Each row is a point. The window is the flat piece filled in between its corners: a triangle in 3 columns, a solid with four corners in 4, and so on. A path goes straight from each point to the next, and from the last back to the first. After which points does the path pass through the window?

Window:
[[-51  12  -9]
 [ 19  11 -32]
 [ 27 -38  -4]]
Path:
(1): [ 47 -12  -1]
(2): [-15  -2  12]
(3): [-38 -13 -20]
(4): [ -2   4 -59]
(5): [37  6  7]
(6): [-21 -25  43]
(7): [  9 -28 -37]
(8): [ 28 -29 -42]
Through the window after points: 4

Window:
[[-16  12  28  20 -12  11]
 [ 11  25 -14  17 -19 -42]
 [ -6 -25  32   5   8 -12]
 [  0  56 -61  -4   5  44]
 [-38  -4  -5 -11 -17 -18]
 [ 43 -33  24 -31 -37  23]]
Path:
(1): [  4  43  -5 -47  31  31]
(2): [-11  94 -43 -20  11 -25]
(3): [  7  12 -38   9  -7  46]
(4): [ 29 -12 -23  34 -14  33]
(5): [  0  35  15 -25  -9  11]
(6): [ 18  34  -8 -37 -27 -15]
(7): [-37   3 -16  80  22 -18]
(8): [ -2 -33  -6  17 -38 -28]
(9): [ -4  -5  41 -37  -2  12]
(10): [ -7  31  16   0  -2 -27]
(11): [ 26  -7 -42  29 -33 -32]
(12): [-50   1   5  31 -28   5]
(13): [ 13 -12 -12 -70  -2 -33]
(14): [ -7  28  23 -15 -21 -20]
(15): [-32 -27  -2  -4  -7   1]
(16): [-10  -6 -11  35 -54  -6]
Through the window after points: 2, 10, 12

Window (9 x 9):
[[-46  51   5  25  42  28  35  40 -42]
 [-32  -2   5 -11 -45  10  31   0  41]
 [ 42  -1  33  -6  -3 -22  57 -45  -2]
 [ 13  15 -31 -32 -27   0 -12 -38 -40]
 [-52   2  -5  -2  -6   4 -13 -31  29]
 [ 38   8  28 -46  13 -26  39 -24  24]
 [ -3 -30 -30 -22  -7  33 -29 -27 -25]
 [-17 -15  35   0 -18 -13 -48  -5  30]
 [ -5  74   1  41  35  44 -11  18  11]]
Path:
(1): [-12 -15 -22 -15 -13   0   7   2  23]
(2): [-19  10  29  -9 -35  40  11 -39 -13]
(3): [ -7  48  43 -22  21  32   1  -2  16]
(4): [-14  22 -23  28   9  13  -6  -6   5]
(5): [ 41 -24  -7 -40   0 -27  12 -20  36]
(6): [-37  44  12  -5 -18  21  13 -23 -26]
(7): [-29   3  20 -23   8  11  20 -15  -3]
(8): [ 40  -6 -30  33 -41 -32  -4 -11  12]
(9): [ -9  26 -57  18  10  13   0  27  28]
(10): [ -8  26  63   8   8  23 -32 -22  -4]
(11): [-12  -7  60 -13  -2  44   0 -76  24]
(12): [-23  -1 -86 -12 -12 -17 -25  27 -29]
Through the window after points: 1, 3, 5, 9, 11

Window, 11 rows:
[[-36 -65   3 -26   5  -5  -1  -6   2 -21   2]
 [ 34  25  80 -36 -46  40  -8 -16  10 -34  19]
 [ 10  11  12   2 -13   1  21  47 -10  13  -5]
 [ -2 -10  30 -35 -18   4  12 -18  32  35  -7]
 [ 21 -39  56  70  16  22 -46  -3  -8 -15 -26]
 [ 29  14  14  63 -65   2 -41 -35  36  -9  31]
 [-21  -1  -5   4  35  -9 -83  -3 -46 -16 -15]
 [-12  59  59 -22 -59  42 -35 -28  46 -39 -12]
 [ 15  13 -40 -22 -13  24  18 -27  36 -15  40]
 [-12  23 -53 -35 -42  38   1  14 -37  19 -10]
 [-33  15  20   0   0  19  10   4 -26  28   9]]
Path:
(1): [  2   6  49  18 -45  13  20 -16 -11 -30 -31]
(2): [ 16  -2  17 -26  -9  29 -23   6  30  21  30]
(3): [-10   2 -13 -27 -12  30 -19   6  -3   2   9]
(4): [ 18  28 -21  20 -34  10  19 -28  -8  -7  -4]
(5): [  2  -4  13  11 -20  12   4 -28  -7 -39  -8]
(6): [ -7 -14  34 -16   8  14 -39   5  48  18  25]
(7): [-50 -33  -3 -10  51  37 -68   6   3  34  32]
(8): [  5  10  17  -7 -13  -5 -26  -8 -18 -17 -17]
Through the window after points: 3, 7
